Every row gives one point. Each table stands for the endless flat space through its points: a line for two points, a plane for three, and so on. Write the one point that lies in both, or say that there is none.
(in the rows, 128 means zero)

First (2 x 3):
[[110 174 116]
 [110 166  96]]
Second, 2 rows:
[[ 99 169 108]
 [ 88 170 115]]
They share: [110 168 101]

First (3 x 4):
[[146 114 101  87]
 [159 133 158 153]
 [155  69  78 109]]
Second, 2 rows:
[[150 122 122  85]
 [165 102  97 130]]
They share: no point

First (3 x 6):
[[173  86 160 174  85 156]
 [171 140 168 172  91 128]
 [167 113 166 168  91 135]]
Second (3 x 6):
[[141 114 150 198 108 156]
 [147 108 154 182  92 138]
 [162 132 171 150  96 105]]
They share: no point

First:
[[135 129  87 156  96 152 158  85]
 [168 111  93 120  87 194 161  88]
 [145 123  89 146  88 166 176  95]]
Second (3 x 8):
[[133  89  98 153  79 160 176 112]
 [142 154  83 146  98 156 164  72]
 [109 119 113 120  55 139 203  82]]
They share: [140 126  88 151  92 159 167  90]

First (2 x 11):
[[144 159 109 157 140 116 123 153 109 101 145]
 [136 170 105 168 151 109 119 164 111  94 152]]
Second:
[[148 136 101 137 132 153 113 153 122 124 125]
 [148 158 102 155  96 110 129 139 113  85 147]
 [136 150  96 139 108 132 113 155 123 107 135]]
They share: no point

First:
[[ 89 144 122 138 119 153 119 111  80 128 155  92]
 [103 186 130 176 127 125 163 137  94 178 141 106]
 [ 87 130  94 128 123 173  95 109  70 106 185  90]
 [110 183  82 184 128 149 140 152  88 169 183 108]]
Second (3 x 12):
[[114 165 114 148 125 144 138 125 102 161 177  83]
 [124 173 103 158 115 148 142 135  95 161 168  74]
 [120 189  94 188  95 160 136 149  84 157 143  73]]
They share: no point

First (3 x 14):
[[122 162 143 152 100  92 120 115 147 163 123 131 140  88]
 [128 154 149 154  80  72 112 145 145 169 127 119 134  52]
 [130 166 155 132 100 114 126  97 165 151 107 149 136 104]]
Second (4 x 14):
[[114 117 121 119 134  94 118 117 139 128 170 131 155 111]
 [ 92 179 149 164  98  68  89  87 154 177 125 126 137 100]
 [133 167 124 206  91  76 129 113 159 150 129  87 169  95]
 [113 149 134 143 113  98 116 111 136 153 140 132 143 106]]
They share: no point

First (2 x 18):
[[109 165 135 131 156 109 110 117 160  79 139 113 130 177 150 140 142  96]
 [133 133 171  91 116 129 134 121 200 107 155 141 106 149 114 148 102 100]]
Second:
[[108 133 165 146 155  68 110  71 160  99 137  93 157 159  97 141 126 143]
 [113 161 127 120 108  85 147 106 214 106 128 111 122 203 127 106 143 129]
 [126 173 146 117 153 133  95 121 153  71 154 135 107 154 167 167 115  85]]
They share: no point

First, 2 rows:
[[128 138 136  90 134 132 146 133 163 173 117 182  99 182 112  94 141 145
   99 157]
 [125 143 129  94 124 129 149 123 163 162 123 171 103 174 113 102 134 148
  100 151]]
Second, 2 rows:
[[130 169 129 103  93 145 166 100 167 131 155 124 109 175  94  79 165 121
   70 126]
 [125 124 124 103 128 125 146 130 157 156 100 174 104 150 139 119 115 161
  120 151]]
They share: no point

First, 5 rows:
[[ 98 188 126 119 109 212 103 124 148 113 120 123 142 112 154 126 120 146
  124 164  96 125 144 110]
 [132 139 134 146 143 176 107 104 151 131 125 128 158  95 163  97 142 147
  121 139  93 104 145  71]
 [121 133  89 131 173 120 122  70 113 155 186  53 179 179 134  91 158 158
  106 103  72 124  99 137]
 [111 141 100 131 197  97 150  48 103 147 157  82 164 151 100  41 187 113
  118  69 109  85  92 143]
 [150 113  87 128 159 135  79  74  99 159 188  33 189 197 147  93 169 142
  103 131  46 161 106 119]]
Second, 2 rows:
[[152 158 122 165 144 142  95 111 109 169 170 101 194 116 131  78 167 114
  146 142  79  88  98  87]
 [142 153 119 155 148 145 102 103 116 159 163  99 184 122 135  82 162 124
  136 135  82  96 106  94]]
They share: [122 143 113 135 156 151 116  87 130 139 149  95 164 134 143  90 152 144
 116 121  88 112 122 108]

First (4 x 24):
[[ 78 149  92 102 112 157  99 187 132 181 128 119 114  74 119 116  75 173
  142 125 131 159 128 180]
 [ 95 157  85 103 101 145  97 179 146 165 125 152 132  64 120 117  83 158
  155 120 135 136 135 176]
 [ 99 138 101 130  81 158  95 167 128 166 133 172 123  82 128 122  85 160
  175 120 144 112 126 155]
 [ 75 137  75  93 127 151 113 181 128 159 137 134 122  78 108 101 101 154
  137 140 163 172 121 172]]
Second, 2 rows:
[[ 83 129 107 129  86 162 105 165 129 163 141 164 126 100 125 123  94 154
  164 129 152 141 117 150]
 [ 71 131 129 137  70 164 109 159 149 163 145 166 142 122 131 141  94 146
  160 127 140 163 113 144]]
They share: [ 89 128  96 125  94 161 103 168 119 163 139 163 118  89 122 114  94 158
 166 130 158 130 119 153]

First:
[[125  70 136  90  95 161 148 126  84 145 172 162 170 107 106  82 166 104
  102 155  99 110 105 113]
 [132  80 135  94 114 159 140 114  85 126 163 165 175 100 108  94 155  96
   99 158  92 114 104 125]
 [174 110  83 127  94 160 186 148 137 132 157 111 113 121 163 123 164 142
  153 104  78 168 122 147]]
Second:
[[191 111 134  80  89 156 200 188 110 143 180  96 154  90 170 111 181 144
   93 155  93 142  90 134]
 [120  78 104 125  90 173 130 109  83  98 155 159 137 117 107 110 167  80
  129 110  53 127 140 128]
 [188 108 102 113 102 145 197 163 123 156 183 120 176 109 138  87 141 151
  125 135 113 134 100 133]
 [143  87  79 146 103 155 152 111 106 127 168 162 168 128  94  84 128 110
  151 103  88 123 134 129]]
They share: [148  90 113 107 100 160 162 132 107 134 163 141 147 111 131 103 162 118
 123 134  88 136 112 131]
